Each row is a point. To make a cloud, some directions were put in groups of two or more. Within a group, all points are equally far from the middle, so they leave a hole (a ring in 2 directions, a hollow ball in 3). The other directions are filled evenly. Then the cloud was stretched, turned, moved and blurred a little. How many holes are there, and how many directions does each take, smallest first?
(in the rows, 128 means zero)

Cloud (19 x 3):
[[ 83 129 132]
 [174 129 121]
 [108  87  74]
 [ 58 150 110]
 [105 121  90]
 [107 184 160]
 [107 124  97]
 [146 117 122]
 [112 143 173]
 [115 175 143]
 [169 124  57]
 [119 156  57]
 [133 104  30]
 [ 88 160  44]
 [ 84 129 131]
 [ 91 137  91]
 [102 155 102]
 [116 155 122]
 [ 86 129 120]]
Holes: 0

Cloud (30 x 4):
[[126  85 103 129]
 [118  74 131 166]
 [174 122 158  92]
 [151  98 145 176]
 [124  99 181 184]
 [190 181 159 137]
 [118  91  99 112]
 [140  85 178 164]
 [172  88 130 135]
 [141 151  70  91]
 [153 177  82  74]
 [145 138 171 180]
 [188 104 148 140]
 [135  96 197 129]
 [151 169 127  73]
 [133 200 101 103]
 [ 76 140 126  92]
 [ 97 166 133  96]
 [103  83 110 103]
 [151 145 109 188]
 [184 163 165 115]
 [ 96 138 184 103]
 [140 132 192 129]
 [198 146 161 112]
 [169 160 153  86]
 [127  96 160 188]
 [169  88 120 128]
 [157 174 167 121]
 [125 165  85  89]
 [147 139 108  68]]
Holes: 1 (3)

Cloud (46 x 6):
[[160 178  82 102 176  88]
 [106 134 143  57 153 116]
 [158 118 165  44  90  86]
 [ 69 145  91 182 156 115]
 [ 95 197  92 132 141  95]
 [160 154 158  96 139 124]
 [ 76 146 131 102 162 109]
 [209 141 161  71 109 124]
 [110 154 152  83 154  72]
 [ 42 130 119 158 136 126]
 [110 154 163  59 164 121]
 [124 122  56 163 103 125]
 [135 149  83  86  92 112]
 [151 105 127 105 143 106]
 [118 113 103  52  88  85]
 [ 85 118  76 112 162 145]
 [125 165  90  90 197 131]
 [184 156 161 128 127 142]
 [125 131 135 138 198 128]
 [169 189 115  97 154 108]
 [201 130 134  86 119 142]
 [124 120 175  81 133 113]
 [ 56  82  85 122 155 130]
 [116 106 102 163 148 100]
 [153 147 105 141 222 116]
 [ 78 112  72  82 109 101]
 [ 87 145 101 107  77  90]
 [ 93 166  94  94 132 136]
 [165 118 125 112 146 142]
 [ 76 138 127 149 175  56]
 [141 127  69 111 100 169]
 [110 162 113  97 109 107]
 [175 129 138 151 113  87]
 [107 162 133  70  76 173]
 [157 130 133 155 146  83]
 [118 125 110  79  86 185]
 [144 144  86 159 135 117]
 [172 125  79  82 165  86]
 [122 164  87 142 118 137]
 [ 96 213  90 116 159 176]
 [150 197  94 102 204  93]
 [105 144 127  85  50 138]
 [133 145 125 168 197 152]
 [104 105 128  80  62 135]
 [102 145  95  70  59 130]
 [147 115 101 120 179  83]]
Holes: 0

Cloud (55 x 6):
[[127 175 118 146 107 144]
 [168  94 125 149  92 189]
 [142 103 112 182  92 137]
 [165 102 121 136  90 198]
 [140 121 174 116 150 196]
 [111 161 135 135 193  47]
 [109 165 107  97 161  72]
 [131 164 153 129 203  71]
 [148 108 184 128  93 179]
 [190 156 183 126 148 107]
 [ 86 118 138 188  84 132]
 [ 70  94 104 163 117 134]
 [191 164 118  87 152 156]
 [129 104 106 180  88 138]
 [195 172 136  84 120 142]
 [191 105 144 130 196 141]
 [110 100 125 182 140  68]
 [170 158 194  79 118 157]
 [105 159 143  97 112  70]
 [119 136 135 162 131  36]
 [158 165 185  82 137 160]
 [139  82 103 145  81 166]
 [112 141  73 151 147  63]
 [142 126 144  88 142  78]
 [154 119 108 123 187  87]
 [118 132  77 175 196  93]
 [104 151 143 101 146  63]
 [162 134  90 123 194 117]
 [184 144 140 111 197 109]
 [134 182 129  97 189  98]
 [163 115 122  83 148  88]
 [166 126 173  76 190 132]
 [ 65 108 114 134 139 142]
 [160 123 109  98 131  80]
 [192 123 106 126 101 171]
 [128 135 102 152  81 149]
 [ 72 119  98 167  91 126]
 [188 151 183 103 175 123]
 [137 114 154 203 113 132]
 [102 179 168 142  98 126]
 [131 204 144 119 150 116]
 [124 176 169 116 132 152]
 [114 149  86 167 123  46]
 [145 107 137 148 201 102]
 [167 151 106 105  82 139]
 [ 99  95 137  86 139 165]
 [183 120 147 162 180 132]
 [107 133 111 187  87 140]
 [170 155 175 156 177  96]
 [ 94 149 103 169  80 126]
 [125  99  67 112 154 159]
 [191 110 140 105 199 128]
 [153 144 115 155 106  65]
 [ 79 168 145 150  79 113]
 [ 83 140 101 124 170 152]]
Holes: 2 (2, 3)

Cloud (72 x 8):
[[164  89 177  88  99 203 175  91]
 [194  83 135 123  93 133 140 148]
 [ 71 192 118 150 102 128  87 174]
 [147  89 102 179  94 146 146  73]
 [136 104 118 147  56 157 193 123]
 [163  64 142 120  64 177 160 101]
 [128  70 128 165 115 162 105 122]
 [128  94 124 195 137 163 129 144]
 [181 178 111 147 153  82 136 132]
 [106  91 151 148 129 198 129 145]
 [103 103 200 149 129 173 113 134]
 [189 169 176  73  85 170 151 118]
 [108 158 100 170 108 140 155 132]
 [119 133 145  96 139 137 181 187]
 [123  75 103 137  91  80  92 180]
 [ 73 154 134  73  86 133 117 119]
 [177 135  85 127 120 130  83  92]
 [ 89  94 150  89  91 196  99 124]
 [226 112  96 131 151 166 134 122]
 [126  55  86 143 123 136 102 130]
 [176 115 164 121 117 149 104 168]
 [ 69 107 189 142  81 136 120 132]
 [179 162  96 155  82  97  82 129]
 [106  72  90 102 128 136 121 110]
 [ 84 168 145  99 124 118 180  93]
 [122 123 119 155  78  53 144 151]
 [116  82 169 166 163 191 116 103]
 [164 109 116 211 120 122  82 107]
 [122  80 116 106 115 183 128 116]
 [150 111  75 200  92 148 108 126]
 [ 88 145  92 194 108 144 135 170]
 [180  52 145  84  58 127 156  83]
 [192 168 150 175 102 151 176 123]
 [150  97 160 180 173 163  89 143]
 [206 103 112 148 120 225 147 174]
 [177 160  75 146 137 136 118 132]
 [123 104 126 147 120 146 203 193]
 [114 109 151 184 112 180 137 130]
 [174 174 137 154 105  87 170 129]
 [ 99 179 107 147 102 105 118 155]
 [125 165 156 115  59 127 135  94]
 [115 126 176 171  82 164 106 156]
 [164 158 106 119 144 110 120 153]
 [136  69 167 123 121 154 115  88]
 [151 115 194  79 117 138 109  91]
 [ 69 147 139 175 139 108 124  87]
 [115 166 139 160 145  20 134 114]
 [136 131 124 169 111 116 160  81]
 [201 160  99 201 135 118 145 128]
 [122 175 139 111  64 102  80 126]
 [148 146  69 123  85 140 156 104]
 [179 106  83 107 110 170 115 124]
 [110 106 145 154 128 155 139 189]
 [139  70 142  85 104  90 134 106]
 [117 113 116 194  93 197 117 171]
 [104 163 170 139  87 132 195 114]
 [157 158 168 202 121 158 124 140]
 [190  94  58 189  81 141 154 166]
 [138 128 138 181  67 191 113 143]
 [ 83 173 139 141 156 108 121 102]
 [144 116  98 139 137 170  65 179]
 [128 132 141 151  71  72  88  91]
 [137  66 108 191 153 112 116 114]
 [150 130 107 129 123 163  36 160]
 [164 104 179 141 114 193 144 147]
 [132 119 127 191 151  62 166 108]
 [166  87 126  77 104 146 135  74]
 [162 132 116  90 105 153 145  70]
 [142  98 120 153 105 118 214 159]
 [185 154  98 127 121 101  73 126]
 [195  83  78 131  92 173 115 176]
 [135 125 157 168  94 125 119  73]]
Holes: 1 (2)

Cloud (89 x 9):
[[105  68 124 182 175 169  98 111 145]
 [173 106 134 194 137  87  96 107  87]
 [179 145 170 110 139 172 157 169  96]
 [113  84 125 107 120 200  89 131  91]
 [111 142 114 103 187  96 133 136  96]
 [150 113 112 131 163  90 111 183 127]
 [161  80  72 137 155  57  73 115 117]
 [168 178 126  67  87 168 158 126 115]
 [105  65 133 143 159 151 127 167  90]
 [ 91 137 130  90 165 184 170 176 124]
 [120  86 197  96 101 147 117 119 139]
 [174 174 114 118 164 143 141 128 152]
 [165 117 147  78 121 185 189 140 143]
 [155 174 143 149 162 147 170 122 173]
 [206 150 111 113 163  92  55 120 134]
 [134  77 110 120 141 113  47 109  46]
 [153 144 127 143 160 105 116 164 106]
 [119 163  82 103 177  71 131 141 127]
 [120 181 156 102  96  74 154 163 140]
 [119 135 124  86 117 119  52 133 114]
 [103 150  75 144 127 107  84 145  97]
 [126 156 128 126  63  85 195 180 109]
 [ 79  24 173 154 102 112 143 159 103]
 [112 141  50 117  92 125 145 126 161]
 [216 138 161 119  91 157 116 135 116]
 [106 125 146 153 134 185 133 143 116]
 [ 82 132 155 174 145 136 130 118 116]
 [114  76 163 167 179 168 131 109 109]
 [144 107 160  76  95 199 118 121 130]
 [ 70  95 116  93 151 179 137 157 127]
 [108 141 108 183 139  74  74 130  96]
 [ 97  87  98 161 169 165 124  90 139]
 [183 145 119 116 111 126 204 134 116]
 [148 106 169 131  85  71 123 178 120]
 [ 60 145 112  95 103  85 129 140 137]
 [160  59 187 155 180 158 159 160 109]
 [146  66 154 165 116 115 196 148 115]
 [127  80 124 115 109 113  95 196 159]
 [219  88 165 101 113 184 115 149 118]
 [118  81 133 171  91  46  89 111 108]
 [100  93  79 169  90 143 101 178  77]
 [104 143 172 135  88 118 119 126  81]
 [145 104 140 184 143 155 148 147 154]
 [140 133 154 130 114  75 156 158 199]
 [136  95  82 181 150  51 113 143  80]
 [ 67 148 120 121 160  59 175 150 199]
 [188  94 156 113  87 156 146 128 118]
 [ 96 128 133 128 140  72 131 119  48]
 [139 163 173  64 119 192 170 120 173]
 [208  93 156 173 116  96 139 127 112]
 [127 123 163 118 125  68 112 178 127]
 [125 136 131  86 173 167 174 203 168]
 [ 43 108 164 102 104 127 159 169 141]
 [165 112 178 124 185  34 120 128 133]
 [ 92 165 180 102 114 100 149 174 143]
 [101 114 142 184 106 134 121 111 101]
 [116 136 130 180 133 111 134 145 113]
 [107  91 124  96 104 187 112 104 134]
 [143  92 201 100  80 133  91 137 121]
 [129 145 119  83 127  38 157 140 123]
 [157 104 159  95 121 109 112 112 161]
 [ 63 179 110 148 164 160 122 100 128]
 [133 153 102  95 194 125 143 111 183]
 [ 86  87 146 108  94 108 233 167 111]
 [153 152 112 110 113  59 186  97 149]
 [209 156 134 124 126 105 162 102 150]
 [105  89 193 144 140 145 188 179 114]
 [134  65 121 143  67 171 137 120 114]
 [105 137 105 131  87  74 103  97 163]
 [ 76 164 168 128  87 137 140 148  88]
 [ 95  49 162 112 147 111 113  66 141]
 [158  86 130  87  60 157 104 121  97]
 [141  43 174 115 158  94 124 199 135]
 [ 66 159  95 111 106  48 134 133 130]
 [129 139 174 138 111  92 114 207 114]
 [152 147 144 106 123  56  24 120 104]
 [104 160 173  97 174 107  82 147 148]
 [131 115  50 111 100 124 158 142 139]
 [207 109 146 153 147 123 135  92 118]
 [138 161 144  82 142 208 172 156 163]
 [ 56 137 152  79 126 115 174 192 151]
 [163 125 195 152  63 123  84 165  85]
 [ 88 175 156 105 135  73 143 112 156]
 [115  36 136 105  92  90 104 156  87]
 [111 122 112 144 156 101  63  99  54]
 [115 161 135  93 108 100 172  99 156]
 [ 83 112 156 133 144 180 144 160  85]
 [163  98 117 153 102 159 100 113 154]
 [146  93 157 173 214 120 176 124 144]]
Holes: 1 (3)

Cloud (100 x 9):
[[172 122 108 159 118 137 146 178 149]
 [189 151 114 167 128 139  80 123 157]
 [125 141 127 100 109 105 154 170  99]
 [142 168 152  87 151 122 126 151 209]
 [131 117  94 128 169 186  80  77 151]
 [ 84 156 131 147 172 109 122 170 150]
 [151 137 162 133 150 137  78 128  99]
 [147 142 180  69 120 146 106 149 154]
 [149  92 145 147 147 136 101 145  95]
 [112 131 107 125 102 108  44 134  60]
 [124 147  87 170 184 115 134 155 127]
 [150 107  75 115 131 184 150 117 133]
 [ 85 106  59  81 180 181  85 104 140]
 [137 102  90 165  90 111  64 164 111]
 [ 95 181 106 183 163 114 103 114 120]
 [ 67 148 102 116 118 120  89 102 189]
 [125 144  97 153 136  93  81 110 196]
 [123 129  75 139  89 118  80 201 111]
 [ 59 166 102  73 137 130  97 110 154]
 [ 96  81 121 119 111 148  64  34 201]
 [156 159 165 126 107 148  58 235 148]
 [170 110 122 169 176 187  67 121 124]
 [ 90 162 126  55 103 107 112 145 145]
 [104 166  67 163  93  68  84 181 109]
 [ 89 135  53 145 148 163  93 106  85]
 [141 171 136  56 133 114  62 142 113]
 [ 76 114 110  78 165 147 144  74 162]
 [154  99 111 103 143 148 112 201 134]
 [ 96  83 134 166 147 147  76 152 188]
 [122  99 150 115 171 196 104 182 178]
 [123  95  86  96 181 126 120 120 175]
 [135 136  79 152 151 159 117 165 169]
 [153 129  95 156 117 106 164 145 134]
 [114 121 126 157 197  99 130  78 195]
 [149 179 107 114 102  66 134 175 141]
 [127 131  85 151  89 121  90  98 125]
 [171 128  69 118 100 130  63 181  68]
 [ 60 153 169 163 157 128 126 100 135]
 [157 180 125 173 146  48 158 136 138]
 [163 184 136 201  88 111  73 196 113]
 [111 150 190  92 142 110 136 131 175]
 [119 124 110 204 184 161 152 135 169]
 [133  96 139 179 131 161 141 155 151]
 [152 178 117 161 110  89  75 149 182]
 [ 83 153 154  94 173  96 121  84 114]
 [139 121 183  80 158 179 111  97 173]
 [156 130  63 150 112 110  71 186 108]
 [173 116 125 218 188 118 133 126 155]
 [ 95 175  78  72 165 139 109 103 113]
 [ 95 174 111 113 139 115 136 149 177]
 [141 137  90 122 111 116  74 128 211]
 [148 110 140 151 199 117 129  33 173]
 [107  95 133 104  95 111  58  69 164]
 [145 142  89 142 130 121 160 104 178]
 [158  90 178 171 102 118  74 115 190]
 [190 122 138 160 111 125  64 123 129]
 [142  83 135 148 153  97  80 135 148]
 [101 168 105 179 111 156  94 194 151]
 [ 85  87 129 100 159 151  90  94 162]
 [140 142 117 113  87 142 123 131 174]
 [ 92 109 162 132 132 152  52 115 157]
 [147  97 119  93 151 167  78  69 126]
 [178 120 112 126 151 175 136 136  89]
 [ 66 112 118 191 175 180  64 116 173]
 [147 141  72  90 118 109  74 142 172]
 [113 154 147 127 152 148  97  97 103]
 [149 108 143  86 130 122  57 113 144]
 [132 169 136 109 159  71 104 139  94]
 [153 144 132 126 106 152 137 195 106]
 [106 146 155 168 133 159 143 176 171]
 [106 205 108 104 140 134  83 131 158]
 [112 172 132 170  88 137  96 140 163]
 [140 163  98 135 162 132  83 129  98]
 [139 118  58  91 194 163 133 112 137]
 [130 107  90 146 164 180  93  75 134]
 [110 116 109  97 112 158  87  99 229]
 [149 112  83 159 179  85 121 130 103]
 [111 172 134  52 145 121  84 167  89]
 [ 46 135  97 120 169 137 115 111 136]
 [106  81 129 115 161 134  35  45 173]
 [ 81  96 140 155 197 176 137 105 123]
 [ 78 114  65 174 123 139  87  79 155]
 [186 129 127 117 169 138 116 171  87]
 [ 59 116 140 143 162 126 150 116 132]
 [138 172 125 127 109 168  96 154  86]
 [146 108  93 125 108 151  49 133  74]
 [102 139 111 172 194 169  88 123 126]
 [125  93 115 136 186 145  54 108 144]
 [113 153  99 208 153 150  82 126 134]
 [197 131  90 132  97 151  74 120 141]
 [114 139  70 101 172 160 141 151 155]
 [136 146 175 137 111  89  53 137 122]
 [115 158  88 124 163  77 132  56  90]
 [ 86 159 164 183  91 120  67 190 135]
 [ 75 156 120 126 170  97  97 152 129]
 [152 119  91 183 176 169 126 123 116]
 [136 126 155 104 113 119  48 150 145]
 [ 77 172  77 155 183 116 124 123  67]
 [134 162  95  53 108 141  62  62 112]
 [103 103 112  80 137 168  47  43 162]]
Holes: 1 (4)

Cloud (107 x 9):
[[126 100 193 160 137 102  99 146 169]
 [ 65 185 128 149 130 109 141 108 126]
 [180 147 109 141 107 169 130 148 108]
 [163 129 164 116 105 200 161 164 164]
 [127  80 163 146  99 120 167 151 102]
 [135 135 135 154 196  85 122  99 120]
 [113 165 128 186 135 116  50 127  90]
 [ 83 185 160 108 112 147  73 136 164]
 [ 82 196 158 108 107 182 128 120 168]
 [138 139 169 173 152 152 132 129 189]
 [ 89 177 112 158 100 194 130 148 137]
 [159 149 160 129 140 120  70 142 121]
 [111 132 144 136 177 115 125  41 161]
 [146 190 112 154  99 171 105  72 163]
 [150 157 126 125 187 159 125  66 179]
 [ 56 113 138 158 130 148 114 137 131]
 [108 167 126 155 118 151 154  98 181]
 [130 162 180 144  47 181 117 130 124]
 [120 191 142 182 147 115 100 114  95]
 [119 188 153 132 113 189  83 119 198]
 [ 57 128 162 155 175 161 113 106 127]
 [129 130 154 105  86 139 123  72 139]
 [ 88 195 140 145 147 145 156  95 172]
 [110 105 164 168 172  88  94 121 173]
 [131 127 107 170  92 160 152 132 168]
 [138 178 113 176 108 176  82 129  88]
 [121 117 113 115 162  69 112 108 132]
 [ 75 186 113 134 186 189 106  58 155]
 [ 73 113 101 181 165 116  78 123  98]
 [119 189 150 146 200 162  97 127 158]
 [ 83 108 159 206 131 151 110 161 111]
 [145 144 165 115 116 124  59 136 168]
 [104 117 126 186 179 104 132 181 130]
 [131 144 145 205  88 160 113 161  82]
 [159 124 108 137  60 147 138 181 124]
 [ 75 184  83 157 112  63  97 109 120]
 [151 107 164 144  92 144  82  88 140]
 [ 88 177 135 157 174 221 112 117 144]
 [135 199 140 127 125 218  92  59 155]
 [ 69 164 180 112 127 135 101 118 165]
 [ 93 202 111 114 153 178  77 127 144]
 [165 167 170 166  90 122 114 152 154]
 [131 126 151  94 106 213 106 105 175]
 [115 125  88 167 134 147 156 114  98]
 [157 179 181  99 107 148 148 165 151]
 [ 92 103 138 158 118 119  58 177  97]
 [121 118 155 129 142 130  84 146  82]
 [160 125 124 137 152 177 105 131 178]
 [ 62 152 107 186 176  77  85 154 148]
 [ 81 118 119 168 201 111 103 148 114]
 [128  87 170 122 118 130 105 192 124]
 [ 88 161 184 134 169 115  71 105 136]
 [134  94 138 179 114 130 106 126  77]
 [109 196 134 163 169 162  69 139 153]
 [104 147 153 144 154 134 170 100 186]
 [ 93 185 119 169 126 173 153  88 138]
 [163 179 180  92  97 176 115  70 155]
 [107 127  54 175 152 148  85 132 115]
 [ 91 188 137 116 110 186  59 134 143]
 [125 182 103 156 106 182  48 134 109]
 [117 103  88 124 122 170 101 132 141]
 [117 158 148 196 154 120  84 188 135]
 [ 87 182 116 193 156 150  94 167 137]
 [104 203 151 167 125 210 137 132 135]
 [137 114 133 182 141 165  78 136  92]
 [112  99 172 150 186  87 110 145 149]
 [128 141 187 160 159 112  79 157 153]
 [148 119  90 136 118 170  81 165 142]
 [178 138  95 128  91 149 109 117 152]
 [149 147 121 183 138 138  94 144  78]
 [144 144 206 131 141 190  93  93 182]
 [173 122 153 175  82 183 132 137 103]
 [106 151 170 158  95  85  91 204 107]
 [131 125 108 120 136 122 150  66 157]
 [153 163 170 161 108 179 139 182  86]
 [114 137 141 124 155  80 104 129  85]
 [163 106 208 123 140 164 108 146 162]
 [133 147 144 106 124 249 110  97 159]
 [ 90 115  98 151 124 122 121 197 124]
 [ 99 115 185 168  93 155 115 182  97]
 [143 105 182 121 108 100 160 176 106]
 [105 164 184 152 169 124  65 109 148]
 [ 98  60 132 196 134 125 115 149 148]
 [142 183 122 137 107 201  90 124  93]
 [121 169 126 107 140 186  83 157 122]
 [ 73 151 121 205 145  55 104 172 124]
 [115 157 183 174 110 137 130  86 126]
 [125 124 116 129 153 104 144  60 157]
 [100 163 175 177  66 154  82 176 114]
 [123 134 153 191 135  71 127 178  89]
 [129 141 115 134 189 138 121  62 183]
 [144 136 128 165 147 155 119 189 153]
 [ 96 175 129 128 146  72 150 125 126]
 [141 127 150 157 141 231  98 127 133]
 [ 58 172 146 101 157 165 100  92 152]
 [119  90 123 136 162 140 152  89 103]
 [ 96 170  87 191 103 130 121  87 148]
 [101 178 153 168 175 150  76  67 144]
 [100 111  94 120 153 151 108 139 120]
 [ 92 158 161 183 186 165 117 158 118]
 [130 172  76 151 155  89 106  93 155]
 [129 118  93 125 118  86 121  87 155]
 [104 125 126 130  85 129  91  77 130]
 [117 112 110 136 145 181 121 104 189]
 [ 95 128 158 193 142  62  90 192 123]
 [169 117 170 170  97 194 147 164 150]
 [123 134 158 103  96 142 117  65 141]]
Holes: 3 (2, 3, 3)
